Each row is a point. Each copy is the shape, with its points in the same order, turned, moved and blurred by noise. Is it also mirrored, or only turned?

Shape:
[[-0.3,-6.2],
[-4.1,0.8],
[-1.2,1.1],
[1.4,-1.6],
[3.8,-0.2],
[-4.4,0.9]]
Copy 1:
[[3.4,6.4],
[2.3,-1.8],
[-0.1,-0.5],
[-1.2,3.4],
[-3.1,3.9],
[3.0,-1.8]]
Copy 1 is: only turned
Copy 2:
[[-4.3,-6.5],
[-2.9,0.7],
[-0.5,-0.3],
[0.4,-4.1],
[3.2,-4.4],
[-3.0,1.6]]
Copy 2 is: only turned
Copy 3:
[[-4.2,3.2],
[3.4,2.8],
[2.3,0.3],
[-1.3,-0.5],
[-1.5,-3.1],
[4.0,3.3]]
Copy 3 is: only turned
Copy 4:
[[5.5,0.1],
[-1.7,3.5],
[-1.9,0.5],
[1.2,-1.4],
[-0.2,-3.7],
[-1.7,4.0]]
Copy 4 is: mirrored

Shape:
[[-3.3,2.1],
[1.1,-2.7],
[1.2,-2.6],
[0.8,-3.7],
[1.6,-4.9],
[2.3,-0.3],
[-1.2,5.3]]
Copy 1:
[[-1.8,1.6],
[2.6,-3.3],
[2.6,-3.3],
[3.7,-3.0],
[4.9,-3.9],
[0.1,-4.1],
[-5.2,0.0]]
Copy 1 is: mirrored
Copy 2:
[[-4.4,-0.2],
[2.7,-1.4],
[2.6,-1.4],
[3.2,-2.7],
[4.6,-3.2],
[2.2,0.7],
[-4.5,3.3]]
Copy 2 is: only turned
Copy 3:
[[-3.2,0.6],
[2.9,-1.3],
[2.7,-1.6],
[2.9,-2.7],
[4.8,-3.4],
[2.6,0.4],
[-3.1,4.6]]
Copy 3 is: only turned
Copy 4:
[[2.2,3.6],
[-2.0,-1.6],
[-1.4,-1.4],
[-2.8,-1.8],
[-4.1,-2.5],
[1.1,-2.6],
[5.6,1.8]]
Copy 4 is: only turned

Shape:
[[0.9,4.9,1.7],
[-1.0,-5.2,-1.2],
[-2.9,-2.0,-2.3],
[0.3,0.2,6.5],
[-2.2,3.6,0.6],
[2.9,0.2,-3.3],
[-3.4,-0.9,1.5],
[1.8,1.0,-2.9],
[5.8,-2.6,-0.8]]
Copy 1:
[[2.9,-1.4,4.1],
[-1.9,2.6,-3.3],
[-3.8,0.8,-0.8],
[4.6,-3.1,-0.5],
[-0.8,-2.1,3.7],
[-0.4,4.8,3.5],
[-1.9,-2.5,-1.8],
[-0.5,3.6,2.8],
[3.5,6.5,-0.5]]
Copy 1 is: only turned
Copy 2:
[[-3.4,0.8,4.3],
[4.0,-1.7,-2.5],
[1.0,-4.3,-0.5],
[2.7,2.2,6.1],
[-2.0,-2.8,4.6],
[-2.1,0.8,-2.4],
[1.4,-3.3,3.7],
[-3.2,-0.3,-1.1],
[0.2,4.2,-3.5]]
Copy 2 is: only turned

Shape:
[[-7.1,-4.7,-2.6,2.4],
[1.1,2.2,-0.8,2.2],
[1.7,2.6,1.4,-4.5],
[2.4,1.7,4.0,0.5],
[-2.9,2.8,0.3,0.2],
[2.4,-0.9,-2.2,2.4],
[-0.3,1.1,3.1,1.2],
[0.6,-0.2,-2.1,1.7],
[-0.4,1.5,2.4,-6.4],
[-6.4,1.0,-2.5,1.8]]
Copy 1:
[[-1.3,-9.1,0.5,0.6],
[-0.5,1.2,4.2,1.3],
[2.8,4.0,-0.1,-3.3],
[-2.3,3.5,2.8,-3.1],
[1.8,-1.3,4.0,-2.6],
[-1.9,0.8,1.7,3.2],
[-1.8,0.8,3.1,-3.1],
[-0.9,-0.1,2.0,2.1],
[3.2,1.8,-1.5,-5.2],
[1.6,-6.2,4.2,-0.3]]
Copy 1 is: mirrored
Copy 2:
[[7.2,-0.1,-5.9,-0.6],
[-0.4,1.2,1.1,1.7],
[-0.3,-3.5,5.5,-1.7],
[-0.2,-2.6,3.8,3.6],
[3.4,1.0,2.5,-0.2],
[-1.9,-0.5,-2.2,1.1],
[2.4,-1.3,2.3,3.1],
[-0.6,0.1,-1.2,0.4],
[2.6,-5.2,4.6,-3.0],
[5.8,3.3,-1.1,-1.5]]
Copy 2 is: mirrored
Copy 3:
[[2.9,4.6,-1.9,4.5],
[-0.1,-3.8,-4.0,-0.6],
[-3.3,-5.2,2.5,-1.9],
[1.0,-5.0,-0.1,-4.3],
[1.0,-3.9,-0.1,2.3],
[-1.5,-1.4,-5.2,-1.8],
[2.2,-3.8,-0.5,-2.2],
[-0.7,-1.4,-3.9,0.0],
[-3.0,-3.6,4.9,-1.4],
[2.3,-0.9,-1.8,6.0]]
Copy 3 is: mirrored
Copy 4:
[[-1.9,0.9,8.0,-3.9],
[-0.8,-1.3,1.4,3.8],
[-0.4,-2.2,-5.8,1.0],
[-0.8,1.5,-3.1,5.1],
[-5.0,-0.5,-0.3,0.7],
[2.4,-2.9,2.0,3.3],
[-1.6,2.1,-0.6,3.7],
[0.8,-1.8,2.3,2.8],
[-1.6,-0.1,-5.8,-2.1],
[-4.6,-1.1,4.0,-1.6]]
Copy 4 is: only turned

Shape:
[[2.5,0.8,-1.5,0.2],
[2.4,0.8,1.1,-0.5],
[2.3,1.9,-5.9,-3.9],
[-1.8,1.2,1.1,1.3],
[-3.1,3.7,3.2,-1.5],
[1.2,-1.6,4.8,1.8],
[0.6,-7.0,3.0,-5.1],
[-2.0,1.8,3.4,-0.9],
[-1.7,1.8,3.0,0.0],
[-3.5,-4.7,-0.5,-6.0]]
Copy 1:
[[-2.2,-1.0,-0.4,0.5],
[-2.1,-0.7,1.7,0.9],
[0.8,-7.7,-1.5,1.6],
[-0.6,1.5,-1.1,2.1],
[3.1,2.9,1.9,5.2],
[-2.0,4.5,1.9,-1.0],
[3.6,-0.7,3.8,-6.2],
[1.8,2.7,2.1,2.2],
[0.0,2.9,0.7,3.1],
[7.6,-1.3,-0.8,-3.0]]
Copy 1 is: only turned
Copy 2:
[[-1.4,2.3,-1.3,0.9],
[0.2,1.7,-1.5,-1.0],
[-2.3,6.4,3.1,1.7],
[1.6,-1.6,-0.1,1.4],
[5.1,-1.4,1.8,-0.8],
[0.4,-2.9,-3.7,-2.9],
[-4.9,-2.1,2.2,-7.3],
[3.6,-1.5,0.3,-1.6],
[3.1,-1.6,0.0,-0.5],
[-3.3,-1.8,6.6,-3.7]]
Copy 2 is: only turned
Copy 3:
[[0.3,2.5,-1.9,1.4],
[0.1,0.4,0.1,2.6],
[-1.2,1.2,-7.2,1.0],
[1.0,0.1,1.4,-2.1],
[2.2,-4.3,1.3,-1.8],
[-0.1,1.1,5.5,2.1],
[-8.5,-1.5,2.5,2.6],
[0.9,-2.8,2.0,-0.8],
[1.6,-1.3,2.5,-1.1],
[-8.1,-3.2,-0.2,-1.4]]
Copy 3 is: only turned
Copy 4:
[[-1.5,-0.9,-2.2,0.4],
[-0.4,0.6,-2.4,1.6],
[1.3,-4.9,-0.9,-3.9],
[-0.9,3.0,1.2,0.9],
[2.1,5.3,0.7,-1.2],
[-1.5,3.5,-1.7,5.8],
[4.5,-1.9,1.9,8.4],
[1.3,5.0,0.4,1.3],
[-0.2,4.1,0.1,1.2],
[5.0,-1.5,5.7,2.9]]
Copy 4 is: only turned

Shape:
[[0.6,-4.5,-3.5,0.4,-1.8,-3.6],
[1.9,-4.6,4.6,4.8,3.6,-0.1],
[5.7,0.1,3.3,-2.1,1.0,-3.2],
[-2.1,0.9,-1.5,-3.1,-0.7,2.5],
[-2.6,-2.6,-4.5,4.1,2.5,-3.0],
[-3.9,1.2,0.6,-2.5,4.4,2.3],
[-2.9,2.3,5.0,-1.9,-1.6,2.1],
[1.6,-1.7,2.0,-2.0,0.5,-1.1],
[-0.8,2.0,-2.5,4.5,1.6,2.9]]
Copy 1:
[[-2.2,3.1,2.7,3.2,2.3,-1.4],
[-1.1,-6.7,-0.3,0.5,6.1,-2.4],
[-2.9,-1.7,3.7,-5.5,2.6,1.6],
[3.2,1.4,-0.9,0.3,-1.6,3.1],
[2.5,2.6,0.2,2.9,3.2,-5.2],
[7.2,-1.8,-0.4,-0.7,0.1,1.8],
[1.8,-4.4,-0.7,-1.4,-4.3,2.5],
[-0.6,-1.8,2.7,-1.1,1.6,1.7],
[2.3,0.7,-5.6,-0.6,1.6,-2.4]]
Copy 1 is: only turned
Copy 2:
[[-1.4,0.8,3.6,-2.6,6.2,2.8],
[5.0,4.1,4.2,5.1,5.0,-0.5],
[3.0,3.6,7.2,-1.5,-1.2,-0.6],
[-0.3,-0.4,-1.4,-1.2,-1.1,2.1],
[-1.3,-3.4,2.6,1.7,7.3,1.1],
[4.0,-3.7,-1.2,1.7,-1.3,0.9],
[3.6,2.0,-2.7,-1.3,-1.8,-3.1],
[3.3,2.4,3.4,-1.5,0.7,0.9],
[-3.0,-0.7,-0.4,5.2,1.6,-0.9]]
Copy 2 is: only turned
Copy 3:
[[4.0,1.4,4.2,5.1,0.0,-0.9],
[1.7,-1.7,1.1,0.7,8.9,0.8],
[2.9,-3.7,-4.4,2.8,1.0,-1.1],
[-0.2,-0.8,3.2,-2.1,-3.6,-0.3],
[-1.8,2.4,6.2,5.1,2.6,-1.6],
[-3.4,-3.3,3.7,-3.0,-0.4,-2.4],
[-0.8,-5.3,1.5,-2.9,-1.4,3.9],
[2.7,-3.3,0.2,1.0,0.7,-0.8],
[-4.0,3.7,2.2,-0.6,1.5,1.5]]
Copy 3 is: mirrored
Copy 4:
[[3.5,-1.9,-0.1,-4.7,4.6,2.2],
[6.1,3.8,1.2,3.7,1.7,4.4],
[6.5,-4.8,-2.0,2.2,-1.4,1.8],
[-2.0,-0.6,-1.3,-1.4,-0.3,-2.4],
[0.0,1.9,-3.2,-2.5,6.4,4.8],
[-1.6,3.2,-4.5,0.9,-1.5,-1.1],
[-1.5,0.1,0.7,0.7,-5.7,1.0],
[4.2,-1.2,-1.1,-0.3,-0.9,0.6],
[-3.2,0.6,-0.6,3.3,4.2,2.4]]
Copy 4 is: mirrored

Shape:
[[1.9,5.3,-4.1,-2.8,-2.5,1.4,-2.4,1.3],
[-4.8,0.2,0.9,2.5,-1.0,2.7,-0.3,3.9],
[2.1,-1.8,-0.4,0.3,4.6,-3.1,-3.2,-4.7],
[-0.5,1.0,3.7,3.1,-2.9,3.0,-1.5,1.9],
[-2.5,5.1,0.0,4.3,1.3,-5.0,2.2,-3.6],
[1.3,1.1,4.3,-5.3,0.3,-2.5,6.9,0.6],
[1.9,2.7,2.5,3.8,-4.6,2.0,0.0,-5.7],
[-2.6,-2.8,-0.3,0.1,2.5,1.4,2.0,3.6],
[-3.6,4.3,3.1,0.4,3.4,-0.8,0.8,2.2],
[-4.1,-1.8,1.9,-2.6,-0.5,-2.7,5.3,-3.1],
[1.8,-3.3,-0.9,0.3,0.3,0.1,0.9,-1.3],
[2.8,1.5,-3.8,-0.1,2.4,2.1,-1.9,-4.5]]
Copy 1:
[[4.9,2.0,-1.7,6.0,1.0,-2.6,-3.7,0.9],
[0.5,-1.4,-2.8,-4.2,2.7,-1.2,-3.9,2.6],
[2.1,-1.5,4.5,-0.4,-0.7,-2.2,4.0,-5.6],
[0.9,1.8,-4.1,-4.1,0.5,-2.2,0.4,2.9],
[8.1,1.9,2.3,-3.0,6.6,1.8,1.3,-0.7],
[0.6,-3.1,-1.8,3.5,2.2,6.0,5.3,2.9],
[4.2,6.8,-3.7,-2.5,1.2,-0.6,4.2,-1.3],
[-1.6,-5.0,-1.9,-1.1,3.2,-0.4,-1.7,-0.1],
[4.6,-3.4,-1.1,-3.3,1.6,2.7,-1.6,3.0],
[-0.8,-1.2,0.6,-0.6,4.1,6.4,2.0,-1.7],
[-1.3,-0.7,-1.5,0.2,1.8,-1.9,1.9,-2.5],
[4.3,-0.2,-0.4,1.9,-0.1,-3.4,0.6,-5.7]]
Copy 1 is: mirrored
Copy 2:
[[3.9,2.4,2.8,-0.6,-2.2,-1.5,-5.6,1.5],
[0.9,2.4,0.2,-1.2,-4.0,2.5,4.4,2.0],
[-0.6,-4.0,0.9,2.5,6.6,-1.2,-0.8,2.3],
[3.9,1.7,-0.9,-1.9,-2.1,-1.8,4.8,2.1],
[2.1,-6.2,4.6,4.3,-2.4,-1.1,2.3,-1.8],
[-3.7,2.6,1.4,0.8,-0.7,-5.2,0.5,-7.3],
[8.8,-1.9,-0.3,-0.2,1.5,-2.9,2.7,-2.0],
[-4.0,1.2,-1.5,-1.1,-1.7,2.7,1.5,0.1],
[-2.5,-0.2,5.5,-0.4,-2.9,-1.1,4.0,0.4],
[-1.7,1.0,1.2,3.8,1.3,1.4,2.9,-6.5],
[-0.2,-0.8,-3.1,0.6,2.2,-0.2,-0.4,-0.9],
[3.1,-3.3,1.7,-1.9,4.0,0.8,-4.2,0.7]]
Copy 2 is: mirrored

Shape:
[[-4.5,1.4,-7.3,-0.5,-0.8,1.4,1.1,3.0],
[0.9,3.6,-3.5,-2.3,1.2,-1.3,1.3,-2.9],
[1.5,0.7,-1.4,-0.1,-0.8,-0.5,4.8,3.3],
[1.8,2.9,0.9,-0.3,-1.8,-0.5,2.3,-3.6],
[-1.4,3.9,2.8,-3.8,-1.2,1.3,-4.1,-4.4],
[-2.8,-0.9,-1.5,-4.7,-2.6,-3.6,-4.1,-5.4],
[1.0,4.8,-2.3,-0.6,1.9,-3.5,1.6,0.4],
[-3.0,-3.2,4.4,-0.2,5.5,-4.4,-4.7,-3.1],
[-4.9,-2.0,-0.6,0.9,-1.2,0.0,-0.5,0.6],
[-2.5,-2.4,2.4,1.8,-0.5,2.1,-1.8,4.9],
[-0.3,-2.4,-3.7,-1.0,4.3,-0.9,-7.3,-0.7],
[-1.8,-1.9,0.5,-4.2,0.1,0.5,-3.7,2.9],
[-2.5,-1.6,0.7,-0.4,2.7,1.4,4.1,2.0]]
Copy 1:
[[-0.7,-3.4,0.1,-1.6,5.6,-2.8,-2.9,-2.8],
[2.8,0.1,4.1,-0.3,1.8,-3.3,1.0,1.9],
[-0.5,-1.5,-0.8,2.5,0.8,-2.0,-4.0,3.7],
[3.5,2.4,3.9,1.0,-0.7,0.0,-1.7,2.8],
[7.0,4.3,3.1,1.4,-1.6,-1.3,0.6,-3.9],
[6.9,-3.1,4.9,0.8,-0.9,1.3,2.8,-4.0],
[0.3,0.0,4.3,3.2,2.1,-4.6,-0.3,2.1],
[-0.5,-0.4,4.5,3.5,-7.9,-1.1,4.5,-5.2],
[-0.5,-2.1,0.9,0.5,-1.2,0.6,-2.7,-4.4],
[-2.0,0.6,-3.2,3.7,-2.0,0.3,-3.4,-4.4],
[-0.7,-1.0,0.2,1.7,0.3,-0.7,7.4,-4.8],
[2.9,-1.7,-3.0,3.6,-1.3,-1.6,0.8,-4.6],
[-1.7,-1.3,-1.1,-0.3,-3.4,-3.4,-3.4,0.0]]
Copy 1 is: mirrored
Copy 2:
[[1.1,0.1,-0.3,-2.5,-0.1,8.2,2.3,-2.1],
[-1.9,-4.8,-0.3,-3.8,2.5,2.5,2.5,3.0],
[-0.6,1.1,-2.8,0.4,1.5,3.6,1.0,5.2],
[-2.1,-3.6,-0.2,0.4,2.4,-0.7,2.7,4.0],
[0.9,-7.1,4.7,-1.0,1.2,-2.4,-2.1,0.9],
[0.0,-8.7,1.9,-3.0,-5.5,0.1,1.2,1.1],
[-4.9,-1.7,-1.9,-2.9,2.0,1.9,0.3,2.4],
[0.2,-0.9,2.2,-7.5,-5.1,-6.8,-1.7,2.7],
[2.1,0.8,1.4,-0.6,-3.6,1.5,1.0,0.2],
[4.9,3.4,0.1,1.0,-1.5,0.3,-3.0,0.5],
[3.2,-3.6,-2.5,-8.2,-2.3,-1.1,-1.1,-1.7],
[4.2,-2.7,0.5,-2.5,-2.8,1.8,-3.9,2.2],
[1.9,3.4,1.6,-2.1,0.2,2.2,0.9,5.1]]
Copy 2 is: mirrored
Copy 3:
[[0.0,-2.2,0.2,-1.9,-2.1,3.8,6.8,-2.5],
[0.4,2.1,1.0,-5.1,-0.6,2.4,0.5,2.5],
[-1.9,1.9,-3.1,1.3,-1.1,4.4,0.4,-0.1],
[1.0,1.1,-0.7,-2.9,-1.1,0.7,-3.9,2.0],
[2.1,1.6,2.1,-6.6,0.5,-4.1,-2.6,-1.9],
[6.8,3.8,1.9,-4.6,-2.5,-4.2,1.8,-0.9],
[-2.1,3.1,-3.1,-4.6,-0.3,2.4,1.7,2.6],
[3.5,5.7,-0.5,-1.0,6.4,-7.9,2.6,1.7],
[2.7,-1.0,-1.5,0.6,1.1,-1.9,3.8,-1.9],
[-2.6,-0.2,-2.6,2.5,1.6,-3.9,2.6,-4.3],
[-1.2,4.0,4.4,-1.8,0.5,-5.3,6.8,1.4],
[-0.3,3.9,1.2,-1.1,0.1,-3.6,3.2,-5.0],
[-0.1,1.3,-1.0,2.2,4.5,2.6,1.6,-2.1]]
Copy 3 is: only turned
Copy 4:
[[3.7,-6.3,3.6,-1.9,3.5,-0.1,4.6,-4.1],
[1.9,2.2,1.4,-1.2,4.0,1.4,2.8,-0.9],
[3.1,-3.3,3.7,3.3,4.4,0.0,-0.4,0.7],
[2.0,1.6,-1.3,2.0,2.4,2.6,-0.6,0.0],
[0.1,0.4,-5.6,-3.2,0.0,2.4,1.9,1.9],
[-5.7,-0.2,-4.0,-2.7,3.0,1.9,3.4,-2.8],
[2.8,1.0,3.1,-2.4,5.5,0.8,-0.8,0.4],
[-5.5,1.5,-2.3,-4.4,-0.9,-6.0,-2.6,-0.5],
[0.1,-5.5,-0.9,-0.6,0.6,-2.2,0.0,-3.3],
[0.4,-7.6,1.0,-0.3,-2.1,-2.5,-2.1,1.0],
[-4.5,-0.7,3.8,-6.0,-2.1,-1.6,2.9,-1.1],
[-2.8,-5.4,0.1,-2.5,0.6,-1.4,2.1,2.6],
[2.7,-3.0,1.3,2.1,1.6,-5.5,0.6,0.3]]
Copy 4 is: mirrored
